Rows are points. Each copy is the shape, with its points in the same order, stretched, turned, moved and blurred by noise. Say if it was mirrored as well.
(in the rows, 128 means zero)

Shape (6 x 2):
[[114 152]
 [134 170]
 [ 74 118]
 [136  95]
 [ 91 106]
 [140 119]]
Copy 1 (6 x 2):
[[106 147]
 [109 184]
 [101  76]
 [156  88]
 [119  72]
 [143 123]]
Copy 1 is: only turned
Copy 2 (6 x 2):
[[113 110]
 [119  75]
 [ 97 168]
 [168 146]
 [124 168]
 [160 120]]
Copy 2 is: mirrored
Copy 3 (6 x 2):
[[155 146]
 [165 122]
 [126 192]
 [ 90 124]
 [110 174]
 [116 120]]
Copy 3 is: only turned

Shape (6 x 3):
[[102 217 154]
 [157 168  75]
 [116 141 134]
 [140 108 144]
 [111  69 117]
 [125 133 120]]
Copy 1 (6 x 3):
[[103 147  37]
 [171 169 165]
 [124 130 114]
 [114 118 143]
 [138 101 167]
 [136 133 130]]
Copy 1 is: only turned
Copy 2 (6 x 3):
[[145 192  83]
 [180 151 128]
 [138 144 112]
 [121 143 138]
 [110  94 137]
 [135 135 123]]
Copy 2 is: only turned
Copy 3 (6 x 3):
[[183  66  93]
 [121 122  64]
 [136 109 119]
 [102 110 132]
 [103 152 151]
 [126 117 113]]
Copy 3 is: only turned

Shape (12 x 6):
[[138 142 133 100  81 134]
 [125 100  98 114 170 112]
 [162 122 133 139 106 130]
 [ 88 119  98 165 145 157]
 [179 158 151 109 143 116]
 [129 103 138 140  93 154]
 [129 135 148 128  92 119]
 [163 142 186 105 134 103]
 [ 95  79 109 142 153 143]
 [105  86 101 129 162 187]
 [145 167 172  98 103 107]
 [114 111  99 140 141 135]]
Copy 1 (12 x 6):
[[127 156 160 117 101  76]
 [148 100 145 106 188 112]
 [104 125 149 131 134  90]
 [189 103  88 171 141 120]
 [ 82  89 170  85 112  86]
 [142 143 117 162 132  71]
 [111 139 133 117  99  93]
 [ 63  98 137  60 100  82]
 [173 108  86 136 187  94]
 [206 103 106 168 191  76]
 [ 83 127 149  77  67  84]
 [149 111 124 141 161 111]]
Copy 1 is: only turned
Copy 2 (12 x 6):
[[135 159 156  79 142 122]
 [ 97 132  96 123 121  89]
 [130 171 151 130 136 115]
 [ 79 113 122 153 110 154]
 [179 163 131 128 146  81]
 [ 96 158 156 118 150 147]
 [137 174 144 103 143 140]
 [179 188 124 116 173 104]
 [ 63 129 109 137 133 137]
 [ 55  96 127 140 140 124]
 [181 178 137  89 159 119]
 [ 93 131 120 132 116 123]]
Copy 2 is: only turned

Shape (13 x 8):
[[138 116 111 126 143  82 131 139]
 [118 151 197 143 156 164  94 118]
 [168 121 118 143 100  76 131 116]
 [138 116 110 152  81  90 153 122]
 [165 108 118 139 124 124 155 147]
 [ 72 128 183 122 137 151 106 132]
 [142  94 118 169 129 117 105 164]
 [134 126 170 115 114 153  81 136]
 [ 82 171 133  96 125 171  82 120]
 [ 87 168 149 134 159 183  81 103]
 [150 102 125 120 121 127 149 125]
 [152  95 110 119 127  86 123 119]
 [108  98 171 142 135 175  88  90]]
Copy 1 (13 x 8):
[[135 102 119  95 124 113 140 132]
 [139 147 125 186  45 143  73 139]
 [134 170 107  87 124 101 172 105]
 [105 169 104  92 139 140 163  97]
 [119 126 146 129 102 109 160 107]
 [128 117 125 171  70 196  71 152]
 [ 80 146 111 123  75 119 159 168]
 [160 161 132 169  71 148 132 156]
 [177 158 114 199 146 176  73 175]
 [142 161 110 204 113 147  39 173]
 [133 130 161 125 108 119 137 106]
 [139 132 141  84 116 102 143 130]
 [112 172 154 160  56 142  64 150]]
Copy 1 is: mirrored
Copy 2 (13 x 8):
[[155 129 144 108  83 107 122 141]
 [ 94 152 149 184 164 156 123 148]
 [164 144 133 139  67 103 165 148]
 [127 139 115 130  57 103 158 122]
 [136 119 122 100  99 106 180 126]
 [ 74 166 130 148 142 143  82 141]
 [119 141 168 102  92  96 145 120]
 [132 178 135 146 137 136 134 138]
 [125 162 115 163 134 170  76  91]
 [100 144 134 190 150 161  82  97]
 [140 135 106 111 105  98 157 132]
 [169 143 130 109  81  84 134 146]
 [ 92 172 122 167 152 100 111 128]]
Copy 2 is: only turned
Copy 3 (13 x 8):
[[ 93 100  91 114 103 136 115 105]
 [140 169 167  99 188 100 135 129]
 [108 127  79 120  89 135  95  81]
 [120 116  80 138  99 164 106  60]
 [125 138  86 100 115 146 164  86]
 [147 120 162 135 194 111 132 117]
 [142 123 129  97  77 135 146  80]
 [158 143 144 126 136  85 122 141]
 [115 132 160 175 161 119 140 176]
 [123 158 185 128 173 139 148 163]
 [137 132  69 110 124 134 144 101]
 [121 100  69 110  83 131 101 114]
 [193 151 143  98 161 128 128 128]]
Copy 3 is: mirrored
Copy 4 (13 x 8):
[[132 129 165 127 159 155 125 172]
 [ 81 161 101 178 131 123 111  89]
 [110 107 224 125 137 137  89 150]
 [123 101 217 117 128 116 128 143]
 [154 129 159 121 144 104 101 146]
 [ 94 147  90 193 137 124 160 123]
 [163 138 157 122  91 134 117 180]
 [ 86 113 113 175 123 115  84 132]
 [ 59  88  40 142 154 127 144 102]
 [ 77 123  50 148 131 147 149  69]
 [139 113 157 146 151 117 112 125]
 [136  97 186 151 140 157 104 164]
 [113 108 123 200  88 137 131  74]]
Copy 4 is: mirrored

Shape (14 x 11):
[[139  99 138  96 161 128 105 145 124 124 142]
 [126 173  71 171 100 174 102 160 114 157 147]
 [148 144  91 183  95 195  97 150 118 142 120]
 [ 90  92  96  87 145 123 115 134 108 108 115]
 [ 97 119 130 118 142 135 124  98 123 107 154]
 [119 102 158 159 102 116 145 146 160 112 127]
 [160 102 166 147 123 110 213 133 143 128 157]
 [127 104 177 139 133 167 189 137 158 137 135]
 [136 137 181 126 120 128 190 147 129  94 100]
 [120 120 155 102 122 123  99 113 120  94 162]
 [110 124 105  81 108 153 102 151 141 110 168]
 [105 114  94 102 176 141  94 148 134  69 164]
 [135 208 108 167 100 153  90 140 183 177 146]
 [172 104 147 142 106 142 201 110 159 107  94]]
Copy 1 (14 x 11):
[[131 151  86 118 133 127 160 141 132 111 153]
 [163  67 117 129 103 133  48 146 144 174 150]
 [173  73 155 133 108 104  76 158 136 175 143]
 [121 157 109 116  88 146 135 157 117  77 140]
 [ 85 129  99 138 109 146 130 124 109 100 121]
 [115 134 138 164 132 163 143 156 148 131 145]
 [ 55 157 123 142 169 202 154 139 145 106 156]
 [ 71 161 114 145 156 173 171 134 104 130 178]
 [116 204 118 185 170 138 137 138 128 124 187]
 [112 152  79 139 120 119 143 153 127 130 115]
 [107 161  91 128  74 139 140 177 130 149 145]
 [118 108  73 135  91 116 133 127 121  93 155]
 [146  77  90 138 105 150  93  86 171 212 144]
 [ 65 178 174 163 150 154 144 146 143 124 183]]
Copy 1 is: mirrored
Copy 2 (14 x 11):
[[141 151  90 135 121 104 134 137  90 173 135]
 [150 102  70  78  89 200 197 129 159 138 112]
 [157 106  73  57 121 169 178 161 190 141 126]
 [116 160  60 139 153 104 135 107  79 137 141]
 [114 137  93 128 118 125 106 103 104 156 136]
 [137 129 120 116 100  70 132 121 171 140 150]
 [155 112 166 178 116  71  98 111 151 144 131]
 [144 123 130 142 108  60  98 127 156 136 105]
 [126 143 158 151 141  60 134 110 145 132 101]
 [104 145  93 129 112 119 134 121 136 187 126]
 [124 173  53 126 102 134 156 127 146 151 118]
 [149 168  77 100 113 120 108  88  65 176 128]
 [130 131 108  74  53 204 186 162 178 137 121]
 [145 145 148 142 164  64  98 135 190 114 140]]
Copy 2 is: mirrored
Copy 3 (14 x 11):
[[123 153 103 133 122 109 145 152 139 157 128]
 [110  96 177  98 145 160 132 108 177 142 146]
 [ 97 113 186 109 181 144 118 111 175 145 127]
 [ 97 120 123 146  62  96 159 138 127 172 139]
 [113 105 124 144  92 122 135 153 125 122 158]
 [133 137 145 104 172 115 118 129 106  92 111]
 [131 166 122  81 155 144  78 141 125  62  66]
 [112 147 133  99 166 113  78 124 152  63 120]
 [138 148 145 135 162  95  99 124 151  67  60]
 [139 106 108 146 119  98 147 178 120 135 141]
 [129 106 133 118  92  94 153 169 152 151 167]
 [105 148 142 143  93 124 182 158 143 134 162]
 [168 106 184 106 171 150 114 110 159 114 181]
 [120 166 172 123 160 121  62 132 136  75  70]]
Copy 3 is: mirrored

Shape (18 x 12):
[[103 130 179 113 150 122  98 131 190 128 150  94]
 [ 95 160  90  79  75 143 163  86 141  77  94 144]
 [139 112 129 133 136 154 101 109 100  96 151 158]
 [178 105 183 125  88 153  88 160 174 142 102 134]
 [152  88 101 154 150 129 156 145 100 111 146 105]
 [106 141  97  82 128  97 100 154 153 106 159  84]
 [116 117 182 115 159 127 177  88 104 140 165 142]
 [113 101 181 145  73 120 119 172  95  97  95 120]
 [132 162 100 111 111 153 181 133 139  96 103 143]
 [130 134 129 144  74 127  99 154 162 128  99 143]
 [112  80 165 129 151 156 110 160 163 160 134 137]
 [100  99 108 138 156  99 140 113 133 142 146 137]
 [172 137 173 139 122 148 110 129 116 151 149 109]
 [143 157 119  88  92 185 145  88 122 140 156  87]
 [101 144 131 140 108 150 108  95 150  76 177 140]
 [ 97 144 136 111  72 145 129 134 139  94 164 171]
 [109 169 158 158 141 145 101 147 119  99 106 123]
 [113  89 127 134  98 144 108 113 162 106 145 155]]
Copy 1 (18 x 12):
[[ 92 137 126  78 125 135 129 114 142 191 125 169]
 [147  45 132 100 120 147 167  95 148 128  34 151]
 [138 135 101 114 102 166  91 135 104 121 130 123]
 [127 104 113 158 142 167 160 160  74 174 139 185]
 [ 71 141 136 143 109 131 121 149 127  91 174  83]
 [ 83 103  93 108 146 128 132 110 185 116 133 171]
 [138 145 133 117  47 125 142  61 120 159 118  91]
 [148  89 173 141 140 212 121 110  68 136 137 159]
 [118  81 129 130 156 131 168 126 133 126  82  93]
 [163  92 149 146 161 139 128 157 105 155 117 175]
 [ 98 172 120 171  99 160 108 135 120 169 122 148]
 [137 163 154 132  83 115 115 118 161 131 134 126]
 [116 121 107 126 116 100 115 130  66 143 154 118]
 [ 79  75  77 115  76  67 121 103 101 125  89 118]
 [139  87 131  76 101 138  83 140 139 173 105 140]
 [169  56 121 145 112 172 112 103 150 178  95 146]
 [134 138 146  83 183 147  80 136  88 137 112 118]
 [141 106 133 137  86 167 114 151 133 171 115 170]]
Copy 1 is: mirrored
Copy 2 (18 x 12):
[[122  79 136 104 152 145 149 154 161 101 145 178]
 [149 166 108 131  94 140  51 137  66 106 161 133]
 [155 148 125 103 140 127 151 165  80 182 105 154]
 [200 118 157 104 115 169 166 199 148 131 157 102]
 [142 174 156 127 123 107 181 110 135 155 106 129]
 [102  86 106 160  97 124 153 104 118 123 149 171]
 [157 138 137  64 198 159 113 100 138 162 113 158]
 [210 135  88 121 151  79 168 130 134 124 128  90]
 [152 170 161 162 118 148  88 127  97 124 120 121]
 [155 112 140 138 112 105 138 180 115 122 172  97]
 [136 104 149  79 180 159 186 158 135 133 156 129]
 [101 120 153  79 142  98 145  99 108 136 143 145]
 [154 124 136 109 143 156 146 165 170 185 117 118]
 [132 171  98 140 116 194  92 147 157 169 149 142]
 [144 134 100 128 133 112 103 182 100 155 143 205]
 [160 124 100 141 149 123  96 155  87 157 170 154]
 [138 110 129 145 155 104 124 178 118 130  77 118]
 [158 140 122  85 136 114 135 171 104 133 176 162]]
Copy 2 is: mirrored
Copy 3 (18 x 12):
[[218 131 103 200 120 126  77 146 169 182 120 151]
 [150 162 193  85 106 127  67 157 151  96 152 126]
 [127 167 140 125 148 110 130 106 125 132 123 154]
 [209  74 109 104 182 136 117  92 108 168 147 160]
 [ 57 123 144 154 174 123 108 131 158 142 139  98]
 [129  83 162 225 139 118  66 113 147 143 121 145]
 [125 168  76 131  76 127 111 196 175 173  78 109]
 [158  53 102  43 178  89  94  93 172 143 112 123]
 [115 157 151 114 147 150  67 163 124  91 153 107]
 [191  85 129 103 177 141 121  84 125 110 128 116]
 [182 119  66 165 135 141  76  91 121 176 137 101]
 [116 149 125 161 111 141 101 125 170 151  98  76]
 [132 112  98 137 136 130 156 133 135 148 115 163]
 [123 146 154 160  90 111 123 183 132 128 175 160]
 [198 180 157 156 141  85 148 141 162 130 127 129]
 [198 137 129 119 144  93 117 126 119 120 107 105]
 [164 158  99 107 167 132 105 107 163  89 123 153]
 [201 138 150 131 158 100 116 103 141 159 137 101]]
Copy 3 is: only turned
